Each row is a point. Each table stands for the endless flat space through its points: a line for two points, a plane for three, and so on. The two share one point or none. Which?

First (2 x 3):
[[-0.7  2.1  2.3]
 [-0.9  1.1  1.5]]
Second, 2 rows:
[[-1.4  3.7  2.5]
 [-0.2 -0.5  1.3]]
They share: [-0.8  1.6  1.9]

First (2 x 6):
[[ 0.5 -0.3 -2.4 -3.9  0.3 -1.9]
 [-1.1 -2.7 -1.2 -1.5  0.7 -2.3]]
Second, 4 rows:
[[-2.1 -1.9  0.1 -3.7 -1.0 -1.7]
 [-0.4 -1.1 -1.9 -3.0  0.8 -2.6]
 [ 2.1  0.2 -2.6 -1.0  1.2 -3.7]
 [-3.7 -4.0 -0.5 -5.0 -0.7  0.3]]
They share: [-0.3 -1.5 -1.8 -2.7  0.5 -2.1]

First (3 x 9):
[[ 0.2  0.5 -0.5  0.4 -1.2  1.2  1.9  2.5 -1.4]
 [ 0.6  0.1 -0.2  0.8 -0.9  1.1  1.6  2.7 -1.8]
 [ 1.6  0.3 -0.5  2.4 -1.6 -0.2  1.7  3.9 -2.8]]
Second:
[[-0.6 -0.2 -0.5 -1.7 -2.4  2.6  2.0  0.9 -0.1]
 [ 0.3  2.0 -1.1  0.0  0.2  1.9  1.6  2.8 -1.7]
 [-1.8  0.2  0.7  1.5  0.8 -0.2  2.8  2.5 -0.5]]
They share: [-0.5  0.6 -0.5 -0.6 -1.0  1.9  2.0  1.8 -0.7]

First:
[[ 2.1 -0.8  2.3 -2.0 -1.0 -1.3  0.4 -1.8  1.0  0.3 -1.9 -1.0]
 [ 3.0 -0.1  2.9 -4.0 -1.6 -1.3  0.1 -1.8  1.0 -2.1 -0.6 -2.0]
 [ 2.4 -0.5  2.3 -3.8 -2.2 -1.9  0.4 -1.2  1.0 -1.8 -0.4 -1.3]]
Second (6 x 12):
[[-1.0 -2.5  0.1 -1.9 -6.4 -1.7  4.2  1.8  4.6  0.9 -0.2  0.7]
 [ 2.4  1.9 -1.6 -3.0 -2.3  0.7  0.5  2.1  2.1 -0.7 -2.5  1.6]
 [ 0.0 -4.3  1.8  0.3 -1.5 -3.3  1.9 -1.2  0.2  2.0  0.6 -1.3]
 [ 1.1 -0.1 -1.3 -4.7 -5.4 -5.6  1.1  0.2  0.2 -3.4 -3.2 -0.1]
 [-0.3 -3.5  1.3 -2.2 -6.5 -4.6  3.8 -0.4  2.7 -1.2 -1.2  0.5]
 [-0.2 -1.6  0.0 -3.8 -5.4 -6.7  2.7  0.1  0.4 -2.3 -0.7 -3.3]]
They share: no point

First, 5 rows:
[[-0.7  1.8 -3.4  1.1 -0.3 -4.5 -3.1  2.9 -2.9  0.8  3.0  3.7 -2.9 -0.6
   4.3 -1.6 -0.8 -1.3]
 [ 0.1  0.3 -4.8  2.3 -0.9 -2.4 -1.5 -0.1  0.2  0.5  2.3  0.3 -2.7 -1.5
   2.7 -4.4  0.2 -1.7]
 [-0.9  1.1 -3.6  2.0 -0.7 -3.4 -2.0  2.5 -1.8  0.6  3.5  3.4 -3.5 -0.2
   4.6 -2.0 -0.5 -1.5]
 [ 0.7  0.2 -3.0  4.1  0.9  0.7 -1.5 -1.1  3.3 -1.4  3.4  0.5 -1.5 -2.8
   3.9 -4.4 -0.8 -1.1]
 [-1.1 -2.6 -2.2  5.3 -1.9  2.7  2.7 -1.5  5.1  0.2  3.8 -1.7 -2.5 -1.2
   2.9 -2.8 -2.2 -0.5]]
Second (3 x 18):
[[-0.6 -0.7 -2.6  0.3 -0.8  0.8  0.5 -0.4  2.0  1.8  2.2  0.6 -1.5 -1.6
   0.6  0.6 -3.7  0.2]
 [-3.0 -2.6 -3.9  4.3 -0.3 -2.7 -2.4  1.6 -0.7 -0.2  3.6 -1.3 -0.4 -2.6
   3.3 -2.6 -0.4  0.7]
 [-1.2 -1.4 -3.3  0.1 -0.3  0.9  0.0 -0.2  1.7  1.6  2.4  0.5 -1.0 -2.0
   0.3  1.0 -3.4  0.7]]
They share: [-0.9 -0.6 -2.2  2.6 -1.3 -1.1 -0.2  0.3  1.1  1.1  2.6 -0.2 -1.7 -1.5
  2.4 -1.6 -2.5 -0.3]

First (6 x 24):
[[-1.7  4.2 -4.9 -0.8 -2.3  4.5 -5.3 -0.2 -2.3 -1.3 -1.4 -2.1  0.3 -1.0
   2.7 -0.1  0.3  3.1  1.1  0.0 -1.2 -1.2 -1.5  2.1]
 [ 0.6  1.2 -1.3  1.2 -2.1 -2.9  2.3  1.1 -2.1 -2.4  4.7  1.0 -2.8  5.2
   2.0  2.9  3.7  0.0 -0.4  2.5  1.0  1.1 -5.0 -4.3]
 [-1.5  3.2 -4.0 -1.0 -1.8  2.5 -4.1 -0.3 -0.8 -1.7 -2.0 -2.5  1.6  0.3
   2.4  0.0  0.3  2.8  1.3  0.4 -0.9 -0.3 -1.3  2.3]
 [-1.9  1.8 -1.4 -2.5 -1.9 -4.3 -3.0  0.1  2.2 -3.3 -0.5 -3.0  2.6  1.4
  -1.0  2.2 -0.6  1.8 -0.8 -1.4 -1.9 -0.4 -2.9 -3.5]
 [ 1.5  1.0 -0.8 -1.7 -3.9 -7.4  0.6 -2.5  4.2 -6.2 -1.3 -0.3  3.3  5.0
  -2.6  0.3  2.4  1.5  2.3  0.6 -2.2 -1.3 -5.6 -1.2]
 [ 0.6  1.6 -3.3 -0.7 -2.2 -0.4 -0.3 -0.7  0.7 -3.5 -1.4 -0.4  1.8  3.8
   1.5 -0.2  2.8  1.7  2.5  1.8 -0.1  0.7 -3.2  2.7]]
Second (6 x 24):
[[-2.6  2.9 -0.3 -0.6 -5.5 -1.4 -1.5  1.5 -3.3 -4.1  3.3  0.2 -2.4  2.7
   2.9  3.8  2.4  0.7 -1.0  0.5  1.7 -3.0 -2.3 -2.7]
 [ 2.1  1.1 -3.6  2.4  0.5 -2.4 -2.0 -1.9 -0.4 -1.2  0.6 -3.6  0.8  2.2
  -0.3  0.3  2.0  2.6  4.1  3.5 -3.0 -0.8 -4.3  0.6]
 [-0.6  5.7 -0.1 -1.0 -2.0 -4.0 -2.9 -0.6 -0.3 -2.3 -1.7  0.6 -1.4  2.3
   3.7 -0.5  0.1  3.2  0.5  0.2 -0.6  1.0 -1.3 -2.5]
 [-0.1  2.5 -2.1 -1.9 -1.3  0.0 -2.8 -1.4 -1.6  0.5  0.2 -0.4  0.3  2.3
   3.0  0.1  3.1  3.6  0.7  1.1 -1.8  1.5 -2.0  0.5]
 [-3.1  5.6 -0.8 -4.9 -3.8  0.7 -3.2 -0.5 -0.9 -2.3 -2.2 -0.1  0.4  0.5
   3.8  1.1  0.5  2.0 -3.8 -0.3 -1.1  1.9 -0.7 -0.6]
 [-1.9  3.4 -1.7 -2.0 -2.1 -0.9 -2.2 -0.3  0.9 -2.0 -1.6 -1.7  1.7  1.6
   2.1  0.6 -0.7  2.1 -1.3 -0.4 -0.8  1.4 -1.8 -1.7]]
They share: [-0.9  2.4 -2.0 -0.3 -2.1 -1.4 -1.9 -0.3 -0.4 -2.2  0.3 -1.9  0.6  2.1
  1.5  1.3  0.8  1.9  0.4  0.9 -0.8 -0.3 -2.7 -1.3]

First (5 x 24):
[[-2.3  2.8  1.4  0.4  1.6 -1.6 -1.1  1.5 -2.1 -1.2  2.9  1.1 -4.7 -0.9
   0.5  0.8  3.9  1.6  1.6 -2.0 -1.9  3.8 -3.3  4.3]
 [-0.2  0.9 -1.2  3.9  2.2 -0.8 -0.2  2.7 -3.5 -3.4  1.4  4.1 -3.4 -0.2
  -0.9  3.5  3.7  1.9 -1.6 -4.2 -2.1  0.0 -1.0  0.4]
 [-0.7  4.2 -2.3  1.4  3.0  1.1 -1.6  1.1 -3.7 -3.0  1.8  1.8 -0.8  0.7
   1.2  0.2  3.0  5.2 -1.4 -1.1 -2.7  3.5 -4.2  3.1]
 [-0.6  3.9 -2.9  1.7  2.4  1.4 -1.6  1.1 -3.2 -4.1  1.8  4.2 -0.7  0.0
   0.0  0.5  2.1  5.6 -1.9 -1.6 -3.4  2.5 -3.8  1.3]
 [-1.9  2.7 -1.4 -1.3 -3.3 -1.7 -1.3 -2.8  0.2 -0.2  4.3  1.6 -2.0 -4.1
  -1.4 -2.0  1.1  0.7  3.9 -0.9 -3.3  2.4 -3.7  1.7]]
Second:
[[ 0.8 -0.6 -3.4  1.3  0.2  1.0  1.7  3.8  1.7 -1.4  5.0  0.3 -4.0 -3.1
   0.0  3.8  5.3  1.9  1.5 -2.3 -1.8  1.4 -2.6  2.8]
 [-0.8  3.5 -0.9  0.4 -1.2  0.7 -1.9 -0.2 -3.0 -3.2  0.5  3.1 -2.0 -2.6
  -1.0  0.2  1.7  2.7 -0.2 -3.1 -2.2  2.4 -3.8  0.8]
 [ 1.0  5.4  0.1 -0.5  0.3  1.8 -0.8 -1.0 -1.8  0.7  1.2  0.9 -3.6 -4.8
   2.7  1.8 -0.1  5.7  0.3 -1.7 -3.8  1.6 -1.8  0.6]
 [-1.0  3.1 -2.2  1.8 -0.7  0.5 -0.2  1.6 -2.3 -3.5  2.7  2.1 -1.4 -1.7
  -1.1  1.8  1.5  2.5  2.6 -0.1 -4.0  3.6  0.2  0.0]
 [ 1.9  1.7  1.3  2.3  2.8 -1.4  0.4 -1.2 -2.7  2.2  2.4 -0.5 -6.4 -3.6
   3.6  1.6  2.1  4.9 -2.0 -4.0 -3.7 -1.7 -3.1  1.9]]
They share: no point

First (3 x 24):
[[-1.2 -1.8  3.6  0.3  1.4 -1.4 -4.1  0.2 -1.7  0.3 -1.0 -1.2 -0.7  1.7
   1.8  0.3 -0.1 -4.6 -1.2  2.0 -2.0 -3.5 -2.3 -4.7]
 [-2.2 -1.6  1.9  1.1  0.4  0.0 -2.1  0.8 -1.6 -0.7 -0.7  0.3 -0.6  1.8
   2.0  0.1  1.7 -2.7  0.1  1.4 -0.5 -1.9  0.4 -2.6]
 [-3.6 -0.6  1.2  0.9 -1.0  1.6 -1.1  0.8 -1.1 -0.9  0.2  1.2 -0.1  1.1
   1.8 -0.3  3.5 -1.0  2.4  1.4  1.0 -1.1  1.9 -0.5]]
Second:
[[-2.2 -2.4  1.8  1.9  0.3 -0.7 -2.2  1.0 -2.5 -1.0 -1.4  1.1 -0.9  2.6
   1.5  0.8  1.6 -3.1  0.0  1.6 -0.2 -1.1  1.0 -2.7]
 [-1.4 -0.8  0.2  0.7  1.5  1.7  0.2  1.4  0.3 -1.4  0.2 -0.9 -0.5  1.0
   4.3 -1.6  2.0 -1.1 -1.6 -0.4 -1.4 -2.7  1.0 -2.3]]
They share: [-2.0 -2.0  1.4  1.6  0.6 -0.1 -1.6  1.1 -1.8 -1.1 -1.0  0.6 -0.8  2.2
  2.2  0.2  1.7 -2.6 -0.4  1.1 -0.5 -1.5  1.0 -2.6]

First, 2 rows:
[[ 0.0 -1.2 -3.2 -2.2 -3.5  1.6 -1.6  2.5 -1.8 -4.1 -0.1 -2.0 -1.6 -0.3
  -2.4  3.5  2.0 -0.8  0.7  0.9 -2.5  1.9  0.1  1.6]
 [ 2.5 -2.2 -0.7 -2.2 -1.5  4.1 -1.6 -0.5 -1.3 -0.6 -1.6 -1.0  0.4 -2.3
  -0.9  1.0  3.5 -2.8 -1.8 -1.6  0.5  0.9  0.1  3.6]]
Second (4 x 24):
[[ 0.9 -2.6 -3.6 -3.5 -4.0 -0.6  1.2 -1.1 -2.1 -4.1 -0.6 -2.9 -1.4 -2.7
   1.1  0.8  0.8 -3.2 -1.6 -0.5 -2.7  1.8 -0.5  4.3]
 [ 2.5 -2.2 -5.1 -1.5 -2.4  2.4 -2.6 -0.5 -3.8 -2.1 -0.6 -1.0 -4.2 -4.2
  -3.2  2.3  2.6 -1.1 -1.2 -0.3  0.4 -1.2  1.4  1.1]
 [ 2.4 -0.4 -0.1 -0.9 -3.1  2.5 -3.5  3.9 -0.5 -3.3 -0.2 -0.3 -1.1 -1.4
  -3.8  3.0  3.8 -2.1  0.6 -1.1 -1.0  1.1  0.5  1.9]
 [ 3.3 -1.0 -1.8 -1.1 -4.0 -0.2 -2.4  2.5 -1.5 -3.3  1.0 -1.5 -3.0 -4.1
  -2.7  2.2  2.8 -3.0  0.0 -0.9 -1.3 -0.2  0.1  1.9]]
They share: no point

First, 5 rows:
[[-0.1 -0.6 -0.1  0.6  2.6 -3.1  0.5 -2.0 -0.8  0.3  3.0 -4.9  2.1 -2.4
   1.1  2.5  1.3  3.9 -1.0 -0.7 -0.1  1.1 -0.2 -0.8]
 [ 0.7 -2.0 -0.5  1.2  6.4 -1.7  1.5 -1.2 -1.4  0.5  2.2 -0.7  4.1 -1.2
   0.3  6.1  2.1  1.7 -0.4 -2.5 -0.1  0.1  2.6  0.4]
 [-1.2 -3.2 -1.3 -0.4  0.9 -0.4 -3.2 -2.9 -1.0  3.9 -1.0 -4.5 -1.8 -4.5
   2.4  0.8 -3.2  0.0 -2.6 -0.4 -1.3  3.7 -1.9  0.8]
 [-1.2 -3.1  0.6  0.4  0.3 -0.4 -1.8 -0.9 -1.7  1.7  1.0 -3.4 -0.3 -2.8
   1.8 -0.2 -2.1  1.9 -3.3  1.2 -0.3  2.1 -1.5  0.7]
 [ 0.8 -0.7 -0.2  3.4 -0.1 -3.4  0.0 -1.9 -0.7  0.7  1.6 -5.4 -1.5 -0.2
   3.2  0.2 -1.3  1.1 -1.5 -0.2 -2.9  0.3 -0.9 -0.1]]
Second, 4 rows:
[[-1.2 -3.4  0.7  2.7  1.9 -1.3 -0.9 -1.8 -2.1 -0.2  1.5 -1.3 -0.6 -1.4
   1.9  2.0  2.0  3.0 -1.7 -2.1  0.2  1.2 -0.8  2.4]
 [-2.0 -2.1  1.3  2.5  3.4 -2.1 -2.3 -2.5 -1.1 -0.2 -0.1 -2.4 -0.8 -1.4
   1.1  0.3  1.4  3.0 -1.7 -0.8 -0.2  1.4 -0.2  1.4]
 [ 0.9 -3.4  1.6  2.1  2.2 -2.8  0.6 -0.9 -1.8 -1.1  3.0 -2.5 -0.3 -1.4
   1.6  2.9  2.0  1.5 -0.2 -1.2 -0.7 -0.6  0.1  1.2]
 [-1.0 -0.9 -2.0  0.5  3.5  0.7 -0.9 -1.0 -1.0  4.0 -0.5 -2.2  3.5 -1.4
   1.3  1.8 -4.0  1.0 -4.2  0.7 -1.1  2.6  1.0 -0.5]]
They share: [ 0.0 -2.4  0.1  1.5  2.7 -1.3 -0.1 -1.0 -1.5  1.0  1.5 -2.3  1.2 -1.4
  1.5  2.4 -0.4  1.4 -1.9 -0.5 -0.8  0.8  0.4  0.6]

First:
[[-5.6  2.6  2.3  0.8 -1.6 -0.6  0.8  2.5 -5.8  3.2 -3.8  0.7 -5.5 -0.1
  -1.2  3.2  0.2  2.2 -0.5  4.4 -3.1 -0.2 -2.5  0.7]
 [ 2.1  3.5 -0.8  1.5  1.4  1.1 -0.3 -1.4 -0.4  3.3 -0.8  5.9 -0.3 -3.1
  -1.5  1.0 -3.4  3.1 -2.6  0.5 -1.0  3.2 -3.6 -1.5]
 [-0.6  3.9 -1.3 -3.0  2.6  1.7  3.0  0.4  1.9 -1.6  1.5  3.5 -1.5 -2.6
  -0.8  1.8 -4.7  0.7 -2.6  2.1 -0.1  0.1 -3.7  2.9]
 [ 0.2  1.0  0.4  4.2  0.8  0.7  1.5 -4.2  0.9  2.9 -0.9  0.0  2.0 -0.6
  -2.9  1.3 -5.1  0.9 -6.7 -0.5 -0.3  2.1 -3.2 -1.5]
 [-3.4  1.0  2.4  2.0  0.0 -1.1  1.5 -0.6 -4.5  3.1 -3.7  1.2 -2.4 -1.2
  -0.5  2.9 -2.3  0.9 -3.5  2.1 -2.7  1.3 -4.0 -0.1]
 [-4.5 -0.4  1.0 -2.1  2.0 -5.8  2.8 -2.1 -9.3  2.7 -5.3  3.5 -1.8 -5.6
   2.4  6.8 -0.6 -0.1 -2.6 -0.6 -6.8 -0.3 -5.8  2.7]
 [-1.1  1.5 -1.5 -3.2  3.4 -0.9  2.0 -1.7 -2.4  1.5  0.5  0.4 -1.0 -5.9
  -1.2  3.7 -3.3 -1.4 -5.0  0.5 -4.2 -0.3 -5.3  2.8]]
Second (3 x 24):
[[-4.6  3.9  0.3  1.2  1.7  0.7  0.7 -1.3 -1.3  1.3 -1.8  0.2 -1.1 -2.9
  -2.4  0.2 -2.2  0.9 -0.2  3.0 -4.2 -0.8 -3.3 -1.0]
 [-0.3  0.5  0.1  1.2 -1.8 -1.4  2.0 -1.9 -2.9  2.9 -3.4  4.6 -3.5  2.2
  -1.1  5.7 -1.7  3.2 -4.6  0.0  0.5  1.9 -1.4  2.5]
 [-2.6  2.4 -0.2  0.5 -0.4  0.0  0.8 -0.7 -2.5  2.5 -2.3  2.8 -2.2 -0.3
  -1.6  3.1 -1.3  1.4 -2.8  1.1 -1.9  0.7 -2.4  0.4]]
They share: no point

First:
[[ 3.0  0.5 -0.8 -1.2 -3.7  5.4 -0.8 -0.9 -3.0  1.8  2.7 -0.5  5.0 -0.8
  -0.8 -2.6 -3.0  0.5 -4.2 -1.3 -2.2  2.6 -1.7 -3.1]
 [ 0.2 -1.0  0.5  3.0 -3.2  1.3 -0.2 -4.3 -2.6  0.0  1.4  3.2  4.1  3.9
   1.0 -1.2 -0.8  2.8  1.4 -0.6 -4.8 -1.7 -2.2 -2.0]
 [-0.5 -3.7 -2.2  2.0 -3.7  2.1 -2.1 -4.5 -3.4 -1.6  4.4  0.2  1.8  0.7
  -0.9 -6.1 -1.0  1.4 -0.6 -4.1  0.0 -2.1 -2.8 -2.4]
 [ 1.8 -0.8 -0.1  1.4 -4.4  3.3 -0.6 -3.3 -3.2  0.4  1.6  2.6  6.3  3.1
   0.2 -0.8 -1.4  3.2 -0.4 -0.2 -5.4  0.7 -2.2 -2.6]
 [ 1.2 -2.5 -1.4  1.5 -4.9  3.3 -1.7 -4.2 -3.3 -0.6  2.7  2.2  5.3  2.5
  -0.8 -3.5 -1.5  3.2 -0.6 -1.6 -3.4 -0.1 -2.3 -2.2]]
Second (3 x 24):
[[ 0.7  0.2 -0.1  1.2 -1.9  2.1 -2.1 -2.6 -1.5  0.2  0.5  0.1  0.7  0.7
   1.7 -1.3 -1.1  0.2  0.7 -2.9 -2.3 -1.3 -0.8 -1.7]
 [-0.4 -1.9 -0.1  1.1 -2.9  3.8  0.6 -2.0 -2.7  0.0  3.0  0.0  4.1  2.5
  -0.7 -0.6 -0.3 -1.7 -1.4 -2.1 -4.3 -0.9 -3.7 -4.2]
 [ 0.2 -0.7 -0.1  1.1 -2.3  2.9 -1.2 -2.3 -1.8  0.0  1.2  0.0  2.0  1.6
   0.8 -0.6 -0.6 -0.8  0.1 -2.7 -3.4 -1.2 -1.9 -2.7]]
They share: [ 0.5 -0.4 -0.1  1.4 -2.3  2.3 -0.3 -2.6 -2.7  0.6  2.7  0.3  2.3  0.7
  0.5 -2.7 -1.5  0.4 -1.1 -2.1 -1.9 -0.9 -2.2 -2.7]

First:
[[-3.1 -0.3 -0.4  0.8 -2.1  1.5  1.3  1.1 -0.1 -2.9 -1.6 -1.8 -2.6  0.4
  -4.4  2.4  0.6  2.3  2.5 -1.4 -2.1 -0.2  3.1  1.7]
 [-1.7  0.6  0.3  2.3 -3.6  1.5  3.2  3.4  0.6 -2.9 -0.7 -1.9 -0.7 -2.2
  -4.4  3.5  2.2  3.9  2.6 -2.3 -0.8  0.6  1.1  1.6]
 [-0.5 -1.5 -5.4  3.9 -0.3  0.5  1.5  0.0  0.6 -2.5 -3.8 -2.4 -0.8  0.4
  -4.2  0.4  2.0  3.1  0.5  2.6 -3.0 -1.2  2.9  5.7]
 [-1.4  1.1 -3.3  4.6 -0.4 -0.9  3.4 -0.2  1.4 -2.8 -1.1 -1.8 -1.5 -0.2
  -0.4  0.8  4.3  0.6 -0.8  3.6 -2.6 -1.7  0.8  5.6]
 [-2.4  0.2  1.8  0.2 -0.9 -1.5  1.1 -1.4  1.2  0.6 -1.0  0.5 -1.6 -1.6
  -2.8 -0.3 -0.1  2.0  0.1 -0.5 -0.4 -0.9 -0.8  1.1]
 [-0.2 -1.2  1.0  0.9 -0.9 -2.1  0.7 -1.3  1.9  2.6 -2.6  0.9  0.8 -3.6
  -5.0 -1.7 -1.1  4.8 -0.1 -0.7  0.7 -0.7 -2.2  1.7]]
Second, 4 rows:
[[ 0.2  3.1  1.9  1.4 -3.8  0.8  1.0  1.8  3.1  2.0 -4.2  1.2  1.5 -4.0
  -2.5  2.8  5.1  2.7  0.8  1.0  1.4 -2.9 -0.3  4.4]
 [ 0.2 -1.2  2.0  1.6 -0.3  1.7  2.3 -3.3  1.4 -0.6 -0.6 -0.6 -0.1 -2.1
  -3.8  4.4  0.0  2.1  2.7  1.1 -2.9 -0.9 -1.3  2.6]
 [-3.6  1.3 -2.3  0.6 -2.6 -2.8  1.5  3.2  0.4 -0.9 -1.5  0.8 -1.6 -2.1
  -1.1 -1.7  2.7  3.2 -3.0 -1.3  1.5  0.5 -0.1  0.2]
 [ 0.5  3.1  2.3  1.3 -4.1  1.2  0.6  1.4  3.7  2.5 -4.7  1.6  2.0 -4.4
  -2.5  3.5  5.3  2.6  1.3  1.5  1.4 -3.5 -0.4  5.0]]
They share: [-1.5  0.4  0.0  1.3 -1.4 -0.5  2.2  0.3  0.7 -0.8 -1.0 -0.2 -0.9 -2.0
 -2.6  1.2  1.6  2.7 -0.2 -0.3 -0.6 -0.1 -0.6  1.4]
